Each row of a before or after table is a point. The points were changed in one or more steps. Then noise was added and the rows were shuffled. The steps act on how far a point lies along the listed directions, d1 being the first. What was done? A step turns or swaps two directions, mirrors them in a line or flattens them onto one, adds a multiple of one to another, or multiplies one. Angles are multiples of 10 degrees, from the lower direction toward the higher: turns from -170 to 170, lines from 10 to 170 but not 90. Use the fewest steps. Two steps may share a direction if one is a turn and the other turns, adds or multiplies; they go together, in the order done. Otherwise the lowest direction goes first.

Directions:
(1): 1.56 2.52 0.50
(2): 2.01 -0.83 -2.08
(3): 1.60 -1.41 2.11
Before (11 x 3):
0.38 0.14 -0.17

-0.73 0.38 0.75

-1.04 -0.05 0.54

-0.43 0.05 0.51

0.42 0.33 -0.35

0.12 0.00 0.18

0.07 0.53 0.55

-0.11 0.48 -0.60

-0.22 0.23 0.40

-0.25 0.62 -0.57

0.54 0.08 -0.12
After (11 x 3):
0.13 -0.17 0.13

0.71 -0.20 -0.86

-0.67 0.23 -0.53

0.43 -0.63 -0.84

-0.59 0.00 0.25

-0.09 -0.71 -0.09

-0.61 0.24 -0.40

0.37 -0.30 -0.38

-0.35 -0.08 0.48

0.10 -0.37 -0.29

-0.36 -0.06 0.26
Steps: turn d1 and d2 by -160 degrees

Directions:
(1): -1.45 -2.96 0.13 0.30 3.15 -1.36 -1.09 0.38
(2): -2.03 -1.77 0.41 -2.61 -0.72 1.91 2.39 0.02
(3): 2.68 0.08 -1.86 -1.14 2.41 0.01 2.14 -1.32
Before (14 x 8):
0.58 0.58 -0.18 0.16 0.17 -0.46 -0.25 -0.18

0.40 0.85 -0.25 0.62 -0.36 0.16 -0.04 -0.13

0.59 0.45 -0.20 0.13 -0.17 -0.07 -0.28 -0.03

-0.13 -0.32 0.16 -0.31 -0.13 0.45 0.12 0.10

0.92 0.51 -0.30 0.39 0.45 -0.42 -0.39 0.03

0.53 0.02 -0.46 1.12 1.18 -0.93 -1.15 0.08

0.20 0.48 -0.03 0.40 0.18 -0.29 -0.35 0.18

0.62 0.61 -0.22 0.35 0.15 -0.26 -0.04 -0.27

-0.20 -0.56 -0.04 -0.49 0.31 0.02 0.10 -0.14

0.57 0.36 -0.12 1.41 0.53 -1.05 -1.09 0.12

0.02 0.15 -0.18 0.18 0.51 -0.23 -0.35 -0.17

0.47 0.52 -0.02 -0.41 0.10 0.36 0.60 -0.04

0.97 0.26 -0.09 1.01 1.18 -1.06 -0.77 -0.02

-0.32 -0.48 -0.03 -0.65 0.19 0.16 0.52 -0.25
After (14 x 8):
2.05 0.25 -0.82 0.52 2.12 -1.04 0.09 -0.55

0.80 0.88 -0.52 0.48 -0.03 0.15 0.25 -0.36

0.58 0.47 -0.33 0.20 0.53 -0.27 0.01 0.00

0.31 0.12 -0.37 0.06 0.75 -0.22 -0.13 -0.31

-0.84 -0.51 0.28 -0.44 -0.26 0.19 0.11 0.01

1.58 0.52 -0.71 0.15 1.02 -0.43 0.15 -0.35

1.10 0.63 -0.55 0.15 0.53 -0.23 0.29 -0.50

1.05 0.58 -0.54 -0.05 0.63 -0.45 0.15 -0.44

-0.49 -0.34 0.40 -0.17 -0.40 0.46 -0.13 0.26

1.72 0.39 -0.94 0.91 1.58 -1.02 -0.22 -0.46

0.37 0.58 0.07 -0.36 -0.01 0.36 0.50 0.01

0.91 0.46 -0.40 0.01 0.13 -0.06 -0.03 -0.20

-0.49 -0.54 0.11 -0.35 0.02 0.05 -0.14 0.02

1.62 0.00 -1.18 0.70 2.15 -0.94 -0.31 -0.48
Steps: add -1 times d2 to d3

Directions:
(1): -0.38 3.91 -1.59 1.73 -2.05 -0.56 -0.23 0.00 -2.14 1.33 2.07 -0.08
(2): -3.64 -0.69 1.50 1.90 -1.06 2.56 1.22 -1.65 0.77 1.55 -0.27 -1.28
(3): 0.38 1.71 2.84 -2.94 -0.16 -1.35 1.65 0.26 0.65 0.96 1.07 -3.05
(4): -0.63 -0.81 0.67 -2.04 1.13 0.75 -3.80 -2.31 -1.40 1.45 2.17 0.33
(5): -0.99 -1.80 0.10 -0.40 -2.28 1.00 -1.74 4.17 -0.68 -0.86 1.23 -1.55
(6): -3.44 1.50 -1.63 -0.73 3.76 -0.24 0.09 1.39 -0.66 -1.10 -0.42 -0.96
Before (8 x 12):
-0.24 -0.09 -0.58 0.17 0.45 0.10 -0.50 -0.25 -0.18 0.14 0.23 0.21

-0.47 -0.04 -0.29 0.14 -0.02 -0.27 -0.03 0.75 0.11 -0.30 0.18 -0.18

0.37 0.05 0.29 -0.68 0.04 -0.20 -0.49 -0.31 -0.15 0.06 0.22 0.02

0.82 1.20 -0.41 -0.31 -0.14 -0.66 0.12 -0.01 -0.06 -0.13 0.21 0.17

-0.54 -0.44 0.33 0.13 0.17 0.50 -0.24 0.07 -0.10 -0.15 -0.11 0.00

1.31 -0.93 0.84 -0.08 -1.31 -0.01 0.67 -0.27 0.60 0.03 0.05 0.28

-0.36 0.03 -0.42 -0.02 -0.21 -0.05 -1.02 0.24 -0.70 0.08 0.69 0.41

-0.39 0.69 -0.08 0.22 -0.14 -0.21 0.56 0.19 -0.19 0.08 0.47 -0.33
After (8 x 12):
0.96 1.44 -0.71 0.02 0.30 -0.74 0.29 -0.77 0.04 -0.07 -0.11 0.69

-0.66 -0.46 -0.21 -0.02 -0.53 -0.02 -0.36 1.66 0.02 -0.45 0.49 -0.60

-0.17 0.16 -0.28 -0.14 0.52 -0.09 -0.24 -0.44 -0.13 0.34 0.24 0.00

-0.60 -0.19 -0.10 -0.43 -0.73 0.01 -1.26 1.20 -0.78 -0.05 1.04 -0.27

1.26 -1.03 0.67 0.06 -1.29 0.07 0.49 -0.18 0.59 -0.04 0.00 0.38

0.35 -0.01 0.05 -0.43 0.14 -0.17 -0.57 -0.44 -0.17 0.01 0.13 0.32

-0.58 -0.62 0.50 -0.10 -0.09 0.63 -0.37 0.56 -0.16 -0.23 0.10 -0.37

-0.41 0.55 -0.34 0.48 -0.16 -0.10 0.43 0.26 -0.28 -0.08 0.40 -0.05
Steps: multiply d3 by 0; multiply d5 by 3

Directions:
(1): 0.96 -2.53 1.38 -0.08 -2.05 0.01 -0.97 -0.58 0.18 -2.36 2.05 -0.28 3.38
 -2.65 1.27 1.62 0.32 -2.62
(2): -2.30 -0.18 3.52 -2.83 -0.07 -0.72 0.62 0.39 -2.61 -0.94 -1.55 1.40 0.37
 2.76 -0.23 2.16 1.60 -0.58
(3): 0.22 3.09 -1.19 -2.50 -0.79 -1.48 0.39 -1.45 2.40 -0.49 1.05 1.59 -1.10
 -0.81 -1.25 -0.85 3.25 -2.73
(4): 2.26 2.04 1.39 -1.68 1.05 1.73 -0.64 -1.09 0.51 -2.88 -2.10 -1.75 2.70
 -0.17 -1.17 -1.95 0.44 2.41
Before (9 x 18):
0.39 0.36 -0.17 0.15 0.06 0.57 -0.30 -0.12 0.10 -0.16 -0.31 -0.54 0.15
 -0.46 -0.29 -0.44 -0.30 0.71

0.01 0.18 -0.32 -0.07 -0.18 0.02 -0.24 -0.01 0.37 0.20 -0.03 0.29 -0.33
 -0.24 -0.17 0.50 0.08 -0.21

-0.70 -0.10 0.52 -0.13 0.16 0.21 0.31 0.68 -0.64 0.34 -0.12 0.30 -0.23
 0.94 0.14 0.33 -0.25 0.09

0.33 -0.39 -0.22 -0.05 -0.66 -0.29 0.06 -0.16 0.57 -0.57 0.40 -0.27 0.67
 -0.98 -0.03 0.18 -0.05 -0.74

0.98 -0.04 0.18 0.36 -0.02 0.90 -0.57 -0.36 0.30 -0.61 0.18 -0.88 0.87
 -0.78 0.27 -0.33 -0.48 0.38

-0.83 -0.29 0.04 0.09 -0.06 -0.07 0.44 0.80 -0.51 0.68 -0.23 0.14 -0.72
 0.74 0.08 0.51 -0.10 0.09

0.38 0.47 -0.39 0.31 0.31 0.25 -0.20 -0.07 0.04 0.34 -0.51 -0.44 0.16
 -0.08 0.02 -0.51 -0.20 0.70

1.08 -0.09 -0.38 0.76 -0.05 0.51 -0.47 0.02 0.61 0.11 0.27 -0.91 0.55
 -1.38 0.16 -0.47 -0.77 0.58

0.26 -0.55 0.96 0.29 0.06 0.47 -0.34 0.25 -0.79 -0.21 -0.18 -0.51 1.16
 0.17 0.39 0.41 -0.78 0.30
After (9 x 18):
-1.03 -0.24 0.34 -0.05 -0.09 -0.61 0.34 0.70 -0.75 1.28 -0.02 0.54 -1.15
 0.46 0.16 0.88 -0.03 -0.14

-0.08 1.12 0.18 -0.24 0.70 0.15 0.17 0.17 -0.39 0.59 -0.83 -0.02 -0.42
 1.03 -0.38 -0.36 -0.22 0.76

-0.44 0.34 0.07 -0.43 -0.20 -0.47 0.09 -0.02 -0.28 0.42 -0.09 0.45 -0.22
 0.24 0.09 0.31 0.67 -0.61

0.18 -0.27 -0.20 0.20 -0.20 0.27 -0.41 0.06 0.26 0.07 0.00 0.03 0.02
 -0.42 0.00 0.62 -0.10 -0.01

0.53 0.76 -0.74 -0.08 -0.13 0.17 0.05 -0.01 0.95 -0.11 0.10 -0.44 -0.11
 -0.56 -0.34 -0.70 0.28 0.01

-0.91 -0.05 0.77 -0.12 0.21 0.05 0.18 0.31 -0.95 0.68 -0.37 0.27 -0.86
 1.12 0.19 0.68 -0.09 0.11

-0.37 -0.96 0.12 0.51 -0.09 -0.04 0.31 0.52 -0.46 0.25 -0.37 -0.41 0.02
 0.16 0.13 0.50 -0.94 0.39

-0.71 0.06 0.34 -0.47 -0.29 -0.17 0.05 0.08 -0.46 0.12 -0.18 0.38 -0.44
 0.22 -0.20 0.56 0.41 -0.31

0.50 1.05 -0.35 -0.26 0.19 0.44 0.09 -0.03 0.71 -0.25 0.15 -0.14 0.11
 -0.09 -0.33 -0.84 0.11 0.18
Steps: turn d1 and d3 by -110 degrees; mirror d2 and d4 in the line at 50 degrees
